Each row is a point. Before rounding, the points of a table are all equally far from one centre. They may lie mostly on one side of it. Write the centre, to within rounding.

Points, 10 rows:
[[-28 -19 -18]
 [-51 -38  29]
 [-48  -5 -12]
 [-50 -41  16]
 [-54 -22  -6]
 [-58 -18  -2]
 [-35 -46  28]
 [-52 -29  -4]
 [-54 -36  28]
 [-24 -19 -18]]
Centre: [-29 -12  18]

Points (16 x 11):
[[-13 -31  12  52  29  29  13 -52 -18  16  35]
 [-11 -37 -26  54 -18 -47  48 -29   5  61  11]
 [ 26 -38 -19  56  16 -24  35 -78   9   0  40]
 [-28 -55 -28  59  46 -26  72 -27  -3   8  27]
 [  6 -54   2  21  50 -41  78 -28  14  -4  -5]
 [ -7 -52   3  33  42 -40  23 -48  22 -30  -2]
 [-49 -23 -62  12  23 -22  11 -45  -8 -14  27]
 [-13 -42 -30  46  40 -38  28 -72  10  26   6]
 [-24 -11  -1  63  32  -4  27 -61   6 -35  18]
 [-43 -30 -34   3  20 -17 -11 -62   2   3  29]
 [ 21 -27 -42  36  15 -53   3 -70   2  14  13]
 [  0 -31 -37  43  21 -66  11 -46  33   1   3]
 [-17 -42 -40  50  28 -51  52 -54  32  17  20]
 [-10  -7  -1  40  25   5 -35  -6  -5  16  16]
 [-12 -22  -5  66   1 -79  34 -48 -19 -12  15]
 [  5 -45 -23  31 -22  13  -3 -45  13  21   5]]
Centre: [ -4 -13  -9  19  10 -23  36 -20  -6   7  24]

Points:
[[ 42  45  14  17  47  27   5   0  45 -34 -21  12  -1 -24   1  23  43 -31
   28 -21]
 [ 75  -5  20  21 -22  41  -1 -29  62  -9 -18  -7 -19  -2  -9 -53  33 -12
   43 -27]
 [ 52   6  52  -6  21  24  42  24  26 -43  27  -4  -7   3  33 -18  22 -59
   42  12]
 [ 68  41   0  11 -55  35   2  -6  -4 -16  20 -10  21 -69  27  40  44 -27
   39  -2]
 [ 27  23 -22 -26 -49  63  27 -14   6 -53 -27  -9   3  -1  -4 -63 -24   1
   48   0]
 [ 41 -12  49  36  -6  13  54  -1   9 -88  27 -11  31  12  21 -15   2  12
  -13  -7]
 [ 34  24  18   5 -42 -35   0  -3  60 -21 -24 -12  37  14 -25  14  32  -4
  -42 -39]
 [ 47  27 -27  10 -24  58  37   7  80 -37   5 -24  27 -32   3 -19 -20 -31
  -47 -30]
 [  7  33  13 -24 -32  40  21 -10  43 -56  46 -35 -28  -1  29 -33 -57  52
    2 -35]
 [ 36  35  10 -32 -38  25  58  13 -36 -41  31 -17 -17 -20  17  -2  49 -39
   64   0]
 [ 95  32  -9  59 -15  15   5 -14   5 -54  -2 -82  41 -40  53 -11   9 -47
   24 -16]
 [ 27  39  22 -12 -27 -12 -16   9  24 -67   3 -34  29  -2  43  50  44 -30
   38  -5]
 [ 57  33  50  27 -19  41 -19 -17  38 -35  -9  -1  19  26  56   8  24 -45
  -31  -4]
 [ 12   9 -15 -34 -37  47  34 -43  67  -5  -7 -57  63 -24  29 -54   2   5
   -9 -27]
 [ 27  31 -19 -15  48  31   5  -1   2 -56   2  21  16  18  -3  43  23 -40
    9 -36]
 [ 42  62   2 -24 -24 -18  21  -4  46 -71 -12 -35  47  52  -4  21  23 -23
   19  11]
 [ 11  22   0  -9 -32  47  71  -2 -30  -9 -26 -53 -24   2  41  -2  71 -38
   19 -46]
 [ 32  -9  32   3  -2 -19  24  29  48 -46  12 -54  23 -17  -8  25  23   9
   69 -35]
 [ 34  53  29   2 -18   5  32  69  60 -37 -34 -19  14  -3   2  -9  -8   4
   10  10]
 [ 26  49  34  13  -5  48   4 -13  81 -37  29 -26 -31 -19  -2  27  28 -44
   26   2]
 [ 18  21  16   0 -34  17  32 -14  61 -81  32 -21   2 -28  13 -30   0 -41
  -11  36]
 [ 22   4  25   2 -19  10  20  21  56  -8   2  38  -4  40  20  19 -15   9
  -12 -22]
 [ 12  29  -5   5 -49  -7   1  15  26 -32  27 -34 -30 -34  30  43  82  21
    8 -17]
 [ 57  -9  33  39  37  22  13  53  34 -31 -31 -48 -20  12  45 -13  30 -35
  -27 -24]
 [ 71  51  43   0  10 -16  42  28  23 -66  37 -23 -30  -8 -39  12   2  24
  -42 -15]]
Centre: [ 43  22  -3  -5  -3  18   8 -10  -4  -2  15 -62  -1   3   4  -6   2  -1
  -7  -3]

Points (31 x 24):
[[-41 -19   2  10  27 -43  34 -13   2  -3 -17  21  52  12  29  24  14  -5
  -75  -3  -3   3  -4   0]
 [-90 -32  15  -9  24 -19  14   6   9   1 -61 -42 -27   7  16   8  -5   2
  -69 -43  33 -23  -1  11]
 [-64 -36  -9 -32  45  -8 -27   3  -5  16 -27  51  26   7  13  58 -18  10
  -77 -22  47 -23 -35   8]
 [-55 -41 -19  13  45 -29  22  -9  13   7 -31 -27  23   2  29  22  19  39
  -70 -64  19 -23 -23  15]
 [-66 -23  -9  11  33 -39 -23  -2  12  18 -32 -21 -10 -14  10  -8  35  30
  -58 -31  16 -34  13  -3]
 [-55 -10  -9  11   8 -28  15   3 -10 -12 -43 -13   6  -7  12   2  13  36
  -92   0  38 -38   2  14]
 [-76 -23  12   4  56 -45  -9 -18   3  22 -37 -17  10   7  28  41  -5   2
  -67 -22 -17 -45  11 -23]
 [-58 -60 -28 -11  15 -48 -45 -21  -6   2 -30   0  17  -1  47  42  -1  17
  -44 -11  24 -25  24   6]
 [-45 -37  -6 -11  18 -77  -2 -13 -11  -2 -47 -26  13  15  10   9  -3  20
  -67 -29  26 -25 -16  18]
 [-39 -40   0 -20  22 -44 -20  13  -2  19 -38  -2  25  17  27  68  24 -15
  -67   0  12 -41 -23 -13]
 [-71 -17 -12 -17  39 -40  22 -13  22 -15 -19   2  18  14  54  47   5  28
  -74 -11  38 -36  11 -15]
 [-45 -19  25  -7   7 -43 -11  -9 -16  -1 -64 -23   5 -22  -3   0 -18  31
  -88 -23  18 -15  13  19]
 [-62 -22  10 -10  38 -38  19 -35 -14  22 -55  21  30 -14   2  24  18  13
  -45 -17 -24 -19  14  33]
 [-93 -20   6 -11   6 -41  -5 -28  -5   4 -11  -5  14 -21 -35  23   4  33
  -71  -5  -2 -29 -17 -22]
 [-91  -7  -4  35  24 -26  20 -31 -14   1 -46   9  17  -7  17  40 -11  39
  -73 -16 -11 -19   9   4]
 [-50 -11 -13 -16  25  -7  -1 -36 -26  15 -14   9  -5 -19  -9  35  18  16
  -88 -56   2 -41 -35   9]
 [-62  -6  -3   3  16 -52   1   7   2  28 -49 -17  25  -9   4  43  -8 -16
  -71   0   0 -42  17  23]
 [-78  -2 -10 -13   8 -26   7   5  -4  25 -24  24  48 -19  -4  -6   2   1
  -72 -32  23 -31  -6  36]
 [-69  -7 -13   4  30 -43  -3 -20  -4 -16 -27  19  10  17  36  53  11  -4
  -78 -15   8 -38  17  -7]
 [-52 -11   3 -13  29 -26 -43 -41 -12   3 -31 -12  17   5  25  27  11  39
  -90 -22  30 -31  18  -5]
 [-44 -14  -8  -7   7 -76  18  13  22  17 -43  12  24  12   0  20  10  26
  -63 -47  24  -1 -25   4]
 [-70 -44 -20   8  39 -40   2 -23   1 -18 -13 -12  16  -4  13  30  10  10
  -85 -56   7 -28  -9 -11]
 [-80  -5 -16 -18  16 -21  14 -47 -13  33 -62 -21   6  -7  -1  25  11  -7
  -57   4  35   2   3  28]
 [-75 -10   5   3  12 -43 -12  11  26  -7 -30 -16   0  -9  35  51  20  -3
  -79 -25   0 -38   7 -20]
 [-47 -43  -4 -21  26 -39  19  -4   4  33 -12 -13  32 -13 -20  46   7  39
  -86 -25   2 -33 -19  -2]
 [-66 -36   0 -14  15 -13  25  -6  22  22  -8  -6  23 -10   7  39   9  -8
  -89 -51 -13 -40 -25   2]
 [-66 -18 -21 -32  34 -29  14   7 -12  27 -32 -10  24 -29 -20  41  17  32
  -95 -28  -7 -18  -9  -1]
 [-52 -20 -16 -47  74 -18  17  -4  -3 -14 -53 -14   7 -17 -15  41 -26  27
  -92 -47  31 -27   2  -6]
 [-73 -19  14  23  16 -33  -1 -28  -8  -4 -16 -11  10  -8  -3  35  11  40
  -82 -31   6 -15  14  22]
 [-44 -24  -1   8  12 -15 -15  -1 -24  28 -40   3  -8  -6   6  44  25   9
  -92 -40  -1 -16 -30  23]
 [-77 -12  -1  -6  42 -45  11 -11 -27   6 -61 -13  -2  -3   4  45  -5 -12
  -75 -32  58 -24   1   3]]
Centre: [-40  -7  -3 -19  17   8   1   2  -6  -2 -31  -8  17  -6   9  32 -20  16
 -14 -25  15  -9 -10 -15]
